Each row of a before or after table is a point. One or more steps were done to the points. Then noise was added and the rows were shuffled. The steps act on how far a point lies along the listed directions, d1 being the first. What was done? A step turns or swaps two directions, mirrors them in a line or flattens them onto one, adds a multiple of one to another, or multiplies one. Angles are multiples of 10 degrees, from the lower direction toward the higher: turns from -170 to 170, lines from 10 to 170 but not 90. Use the fewest steps. Two steps may share a direction if one is a turn and the other turns, adds or multiplies; they go together, in the order done. Otherwise the lowest direction goes first.

Directions:
(1): [ 41 -27  53]
(2): [-55   9  47]
(3): [24 67 15]
Before (9 x 3):
[[-71 -63  36]
 [-28 -35  44]
 [  4 -17 -46]
 [  2 -21 -89]
 [ 13 -43  58]
 [-10  13  -4]
 [-56  29  31]
 [-40  26  -3]
 [-20 -20  20]]
After (9 x 3):
[[ 31   9 -32]
 [  8 -39   9]
 [-58 -27  20]
 [-13   4   2]
 [ -8 -32  -5]
 [-11 -53   1]
 [ 45  23 -55]
 [-38  -8   7]
 [-22 -94 -25]]
Steps: multiply d1 by 0.4; turn d2 and d3 by -50 degrees

Directions:
(1): [ 67 -38 -11  38  50 -24]
(2): [ -9 -32 -57 -73  22 -19]
(3): [  5 -40 -21   8  -4  92]
(4): [-18 -43 -39  40 -64 -33]
(5): [ 71   2  18 -41 -59   2]
(6): [-23 -68  70 -18   3 -10]
Before (14 x 6):
[[ -3 -33   5 -11   5  10]
 [-40 -29 -24  -8  -6   6]
 [-43  25   7  33  -7 -18]
 [-27 -26 -13  18 -13  14]
 [  2  -7 -12 -34 -10  -1]
 [ 24   3 -14   4  65  -1]
 [ 15   3  22 -22  20  11]
 [ -4  -7   3 -33  35 -38]
 [ 16   5  29 -11   1  36]
 [ 21   5 -51  -7  -7 -13]
 [ 34 -12  24   4  28 -23]
 [-22 -14 -51  17  19   9]
 [ 27   8 -25  31   7  -7]
 [-33 -10  14 -36  -8 -26]]
After (14 x 6):
[[ 23   8  11 -17  26  11]
 [-23 -45   2  20  -3   7]
 [  9  13 -18 -23  39 -36]
 [ 51  64 -48  19  19 -10]
 [ 23  -8  39  -9   7  30]
 [-38  10 -63  10   4  20]
 [ 16  95 -88   8  39  23]
 [-14 -73  54 -29  20 -45]
 [ 14 -30  -8   2  16   6]
 [  2 -30   6 -36  -4  -5]
 [ -4  42 -63 -18 -32   1]
 [-48 -17  47  26   1 -24]
 [  9  76 -70  25 -22  13]
 [-35 -70   5  -5   8  -7]]
Steps: turn d1 and d6 by -70 degrees; multiply d6 by 2.5

Directions:
(1): [ 95  -3  20 -10  32   9 -35 -47 -19]
(2): [  4  21  82 -60  -5   7   3  27  55]
(3): [  5  45 -50  -7 -32  70 -34 -17  51]
(4): [ 15  59 -26 -64 -27 -17  12  23 -66]
(5): [ 36 -40  12  19 -30  67  17  68 -29]
Before (10 x 9):
[[ 34 -62 -78  53 -12  25  13  14 -49]
 [-37 -37  -7  19  -2  16   6  -3  25]
 [ 42  32  57 -50  13   0 -35  25  15]
 [ 50   8   9  -9  -9  53   5  -6   5]
 [ 11  15  -7 -16 -26  36 -10  35   7]
 [ 24 -54  44   2  24  -3  -7   6 -29]
 [ 31 -42  30   7 -15  52   2  43  -4]
 [-55  11  28 -31  31 -51  -5 -38  61]
 [-26  -1 -65  54  -9   5 -28 -47  44]
 [ 61  -1  28   6  19   9 -19 -35 -16]]
After (10 x 9):
[[ 45   0  18  -2  -3  56   2 -16  18]
 [  5   7  12  -8 -17  32 -13  27  35]
 [ 29 -47  27  12 -13  51   0  42  -1]
 [ 24 -55  33   6  22  -4  -6   9 -41]
 [ -7  31 -95  17 -35   4 -16 -19 -21]
 [ 23 -14  52  13  40   0 -48 -11  55]
 [ 52   1 -39 -45 -42  21  27  62 -67]
 [-29 -27 -36  18 -14  19  10   5 -15]
 [ 62  -2  25   8  18   9 -19 -36 -21]
 [-59 -21 -31  31  39 -44 -10 -59  29]]
Steps: turn d2 and d4 by -70 degrees; turn d2 and d5 by -20 degrees

Directions:
(1): [  1 -38  46  70 -22  15 -29  34 -15  80  22  54]
(2): [ 44  -5 -20 -21 -26 -82  25  37  24 -18  78  43]
(3): [ 10 -51 -73  15  50  43  84  17 -23  19   9  11]
(4): [-66 -14  41  19  32 -41  43  43  56  21   9 -66]
Before (13 x 12):
[[-31  18  31  17  17  52  -3 -12  18  29 -57 -42]
 [-34  -2 -11  17  31   3  43 -12  18   1 -21 -47]
 [ 41  -4 -11  32 -13  30   7 -25 -31   2  -3  37]
 [ 67  -9 -31 -20 -19   6  -5 -42 -20 -20   8  72]
 [  0   7  21   5  -3  42 -57 -12 -19  -3 -24  -6]
 [-16 -11  18  27   9  20   2 -10  -6  11  -4   3]
 [ -1  23  -1 -12 -16  16 -35 -28   1 -41 -33 -11]
 [-33  42 -12 -51 -18 -26 -13 -35  21 -43  -2 -33]
 [  6 -23 -32  -8  18  22   7   1 -31  -2   9   0]
 [ 13 -11 -36  14  26  18  38  14 -16   6  -4 -22]
 [-39 -12  -5  23  39  89  11 -31 -19   2 -53 -29]
 [-58  69  57 -55 -17 -79  -5   2  64 -50 -19 -77]
 [ 26 -34 -28  36  -4   0  29  38 -23  24  25  47]]
After (13 x 12):
[[ 13   0  21  44 -14   9 -24  19 -16  35  -2   2]
 [ 50  -6 -18  28 -19   3  20 -10 -22  -2  20  44]
 [ 15  24 -12 -20 -20   2 -30 -29   2 -48 -19   0]
 [  1  -3  19  31 -14  86 -51 -39 -43  12 -37  31]
 [  0  23   1   0   8  74 -12 -33  -9  14 -63 -15]
 [ 61 -17 -11 -13 -26 -43   6 -13   9 -11  45  74]
 [-69  72  44 -54   2 -33  -3 -21  47 -51 -57 -98]
 [ -7 -10  -2  18  13  28  11 -15 -15  -2  -5   5]
 [  7 -19   8   8  -9   2 -27  12 -23  19  22  18]
 [  7 -39 -17  42  -1  -9  35  48  -9  32  29  33]
 [-36  46  16 -42 -34 -28 -35 -32  22 -30  -4 -24]
 [ 27   3 -33 -20   8  39 -21 -16 -26 -30 -10   5]
 [-33   9  37  41  -5  18 -22 -23   4  25 -35 -20]]
Steps: swap d1 and d3; turn d2 and d4 by 40 degrees

Directions:
(1): [-37  -1  24 -64 -52 -12  -9   1   0  17  15  21 -52 -16  36  45  -3 -42
 -78 -29]
(2): [ -9 -22  31  95  -3   3 -40 -36 -12 -30  38 -16  22 -28  50  41  10  32
 -46  12]
(3): [-11 -70 -31 -37  -1  20 -39   5  52 -80 -45  37  25 -17  32   7  -7  11
  23 -27]
(4): [ 57  50 -22  -2  20  31 -72 -47  53  29 -47  -5 -27  16  12   1  41 -14
 -27  19]
(5): [  1  39   8  41  45 -14 -10  54  47 -49  23  14  12  21 -52  12 -13 -54
 -41 -54]
Before (14 x 20):
[[ 25  50   9  54  17   7 -13   5  17   6  26  -6   0  20 -21  16  13 -25
  -19   5]
 [ -5  14   7  37  15  -7  18  19 -16  31  38  -4   8  10 -18  -3   4  -8
  -23  -6]
 [ -4   3  13  33   4  10   7 -15 -14  13  21 -16   3  -7  -3  -8   3  -1
  -18  11]
 [ -5 -41 -22 -80 -41  -1  29   5   3   1  -7  15 -18  -6  20  -7  -8  16
   23   2]
 [ 10   9   8 -62 -32  -6  27 -10 -48  67  -2  -5 -37   6  -5 -17  -1 -10
   24  18]
 [  5  17  -7 -67 -22  -2  29  -8 -40  60 -36 -24 -19   7 -13 -27  -1  14
   47  32]
 [ 16  51  15  27  38 -29  12  36  16  -1  27   0 -15  12 -52 -16  -9 -32
  -38 -25]
 [ -8 -29 -18 -45 -24  -9  75   7 -35  20 -15 -19  -3 -10  -9 -48 -12  28
   53  19]
 [  0  24  11 -50 -15  -5  47  -3 -55  75   9 -28 -38  10 -30 -33   2  -2
   27  14]
 [ -2 -49 -14  -6 -10  22 -10   3   9 -48 -16   6  26 -22  18  -3 -11  28
   28  16]
 [ 19  25   0 -52  -9 -13  65   0 -16  67  -2  11  -5  10 -14 -42  -6  18
   39  29]
 [ 35  68  21  78  42  12  -3  12  22   7  29  -8   8   9 -41   2  16 -10
  -31   8]
 [ 41  42 -27   4  28 -10  15   9 -19  52   0 -22 -16  18 -33 -31  25 -22
   13  30]
 [-19 -51   0   8 -10   1 -22   3   6 -39 -10  10  34 -14  21  -3  -6  41
   33  -6]]
After (14 x 20):
[[  5  13 -20 -57   7 -19  55  64  22  -9  14  17 -10  26 -57 -24 -23 -32
   18 -34]
 [ 23  -6   8  25 -18  37 -33 -56   1  24  -9  -5  -7 -31  49  16  34  48
  -10  52]
 [ -7   3  -4 -78   1 -19  51  67  -7   2  -3  27 -11  25 -63 -31 -33 -48
   45 -40]
 [ 12  -6   1  13 -29  26 -28 -44  -4  17   3  -2  -9  -9  46  22  25  16
   -3  35]
 [ -7 -18  12  44   6  13 -11 -20  -4 -12  15 -10  12 -17  15   3   4   7
  -21   8]
 [ 11  18 -33 -37  34 -17  76  67  20 -18 -25  -6   9  27 -86 -68 -24 -24
   56 -27]
 [ 13  22 -22 -93  16 -22  85  64  22  21 -19  40  10  27 -65 -59 -32 -19
   68 -15]
 [ -6  11 -17 -84  15 -11  54  60   1   5 -16  10 -14  24 -77 -47 -24 -37
   54 -40]
 [ 13 -17 -42 -68  -1  -9  36  23 -25  32 -23   0 -13   4 -14 -41   9 -11
   52  20]
 [-19  11 -19 -95   5 -23  72  75 -17   6 -29   5   4  24 -77 -45 -41 -27
   72 -30]
 [  9  -7 -11  25  13  13 -22 -10  12  16   4   3   7   1  13   3  21   5
  -20   3]
 [  5  -5   6  39   5  10   2  11  -5 -26  15 -11  25 -11  -7  -2  -7  16
    4  20]
 [ -2  -3  15  62  10  -4 -24   2   0 -17  17  -8  33  -3  -3  -2   4  31
    3  -1]
 [ 39  20 -20 -41   6   9 -29 -33  27  34 -38   3 -42  -2   8 -21  20   0
  -15  18]]
Steps: turn d4 and d5 by -110 degrees; turn d1 and d5 by 30 degrees; multiply d2 by 2; multiply d3 by 0

Directions:
(1): [-11 -10 -26  36   8  79  18 -14 -59 -66  33 -17  46 -37 -35  40 -68  56
  28 -10  -3  41  25 -35  14 -41 -13  20 -21 -17 -23  48]
(2): [-30  12 -41  19 -32 -13 -75  28  18 -37  38 -19 -17  58 -20 -61 -52 -32
 -36 -35  12  17  12  53   0 -41 -95   7 -10  -2   2 -13]
Before (13 x 32):
[[ -8  -3  -4  -9 -25 -31 -33  30  23   0   0  -3 -34  50  17 -46   5 -35
  -31 -14   9  -5   2  37   0   7 -31  -4  -1  14   8 -35]
 [ -2  10  12 -19  -5 -30  -4   3  29  32  -8   4 -21  -7  21 -22  21 -33
   -2   3  13  -2 -17   8  -2  17  21 -17   9   3   9 -19]
 [  5   8   5  -9  -1 -18   2  -1  27  25 -10  22 -17  14   9 -11  22 -18
   -9   7  -1 -13  -7  11 -14  14  -4  -5  18   8   8 -21]
 [-12   9  -8   1 -14  -5 -18  20   7  -4  14  -4   6  19   2 -14 -10  -8
   -9 -28  -4   1  -6  12   1  -9 -33   1   7  11   5  -9]
 [ 15  16  19 -40  -5 -68 -34  11  52  52 -14  17 -44  30  31 -33  63 -39
  -28   7   7 -35 -15  26 -10  57  19 -17  19  28  12 -36]
 [ -5  -7 -17  18   2  50   8 -11 -36 -44  25 -11  35 -28 -25  30 -41  25
   21  -5  -7  20  12 -16  23 -19  -9  12 -17   0 -21  39]
 [ -3   8 -17  12   2  20  -6   1 -20 -16  17 -11  14  -1 -21   2 -10  22
    3 -12   8  13  18  -6   9 -10 -26  10  -9 -11  -1   3]
 [ -3   4  -7   7  -8   4 -14  11  -2  -4  11 -13   9   6   8 -14 -16   4
   -7   5   8   3  -2   1  -9 -17 -13 -10  -2  -7   7   5]
 [ -5  27  -6 -15 -29 -60 -46  28  45  38  -8   3 -35  48  19 -53  28 -54
  -41  -6   7 -25 -23  38 -18  16 -25  -2   9  11  19 -42]
 [  1  11  -4 -18 -27 -74 -59  26  49  14   3   3 -33  57  15 -59   9 -58
  -46 -21  26 -20 -17  57  -6  -7 -56 -15   8  11  21 -39]
 [-10  -7  -3   3  -5   6 -10   0   0 -11  11   0  -5  -3 -15 -18 -13 -13
   -9 -15  -3   3  10   8   5  -3 -27  13 -12  11  -6   0]
 [-11  -8  -6   3  -1  -3  12  -3  -4  -3  -7 -14   3  -8  -7   2   4  -5
   -3  -5   3   6  10  -8  -3  -9   3 -10   4  -4   0  -4]
 [ 21  -4  11  -1  -2  -7   0  -3  -5   7  -7  -2 -19   5  11  12  19   1
   16  21   2   5  -9  -7   4   7  16  -1  11   4   8   4]]
After (13 x 32):
[[ 11  23  18 -25 -12 -54  -1  15  40  55 -23  12 -27  17  31 -21  54 -40
  -26  11   3 -34 -32  12 -18  40  24  -6  16  13  20 -36]
 [-12   8 -21  15  -6  18 -18   5 -16 -22  22 -15  10   7 -25  -7 -19  15
   -4 -18  11  16  19   2   8 -19 -41   5 -15 -15   2  -3]
 [  2  -6  11 -15 -11 -27  -9  24  16  12 -12   5 -29  36  23 -29  22 -26
  -20  -3   4  -8  -1  22   0  21  -7 -12  -2  12   9 -30]
 [-13   7  -4   0 -13  -2 -13  19   5  -2  11   0   6  18   1 -11  -8  -4
   -9 -28   0   1  -5  13   1  -7 -29   0   7  10   7  -9]
 [-12  -4  -4   9  -6   3 -12  -2   3 -12  11  -3  -3   1 -14 -21 -17 -17
   -8 -10  -3   5  12  10   6  -6 -33  10 -11  10  -8  -2]
 [-11  -8  -6   2  -3  -6  10  -1  -4  -4  -8 -18   3  -6 -11  -1   4  -6
   -3  -4   2   3   9  -7  -1  -8   4  -9   9  -1  -2  -6]
 [ 15   4  15 -25 -11 -68 -25  12  40  34 -14   9 -29  29  27 -29  32 -42
  -28  -4  19 -27 -21  31  -9  12  -9 -19  15  14  22 -32]
 [  7   3  20 -23   5 -24  15  -4  22  41 -16   8 -14 -22  28 -10  34 -23
   11  14  12 -10 -23  -3   0  28  44 -21  12   2   8 -14]
 [ 23  -7  12  -3   0  -6   4  -4  -5  10  -8   2 -20  -1  15  15  25   0
   20  23  -2   4  -8 -11   4   9  22  -2   9   4   9   7]
 [ 36  10  45 -51  15 -62  11  -7  48  69 -35  28 -32  -7  42   6  95 -22
   -8  29  -2 -46 -23 -11 -12  83  75 -19  27  25   9 -29]
 [ -7   4 -10   7  -8   2 -15  17  -3  -4  10 -14   9   7   8 -18 -17   5
   -5   5  11   3   2   4  -9 -18 -14  -8  -1  -8   5   3]
 [-19  -1 -36  25  -9  45 -23   1 -30 -61  44 -15  25  -3 -33   2 -62  14
    6 -19  -3  27  20   9  20 -37 -49  11 -19  -1 -20  32]
 [ 13   8  15 -16   7 -15  19  -4  24  36 -19  27 -15   3  12   2  36 -11
   -4  14  -1 -15 -11  -3 -11  23  22  -5  21   8   8 -17]]
Steps: add 0.7 times d1 to d2
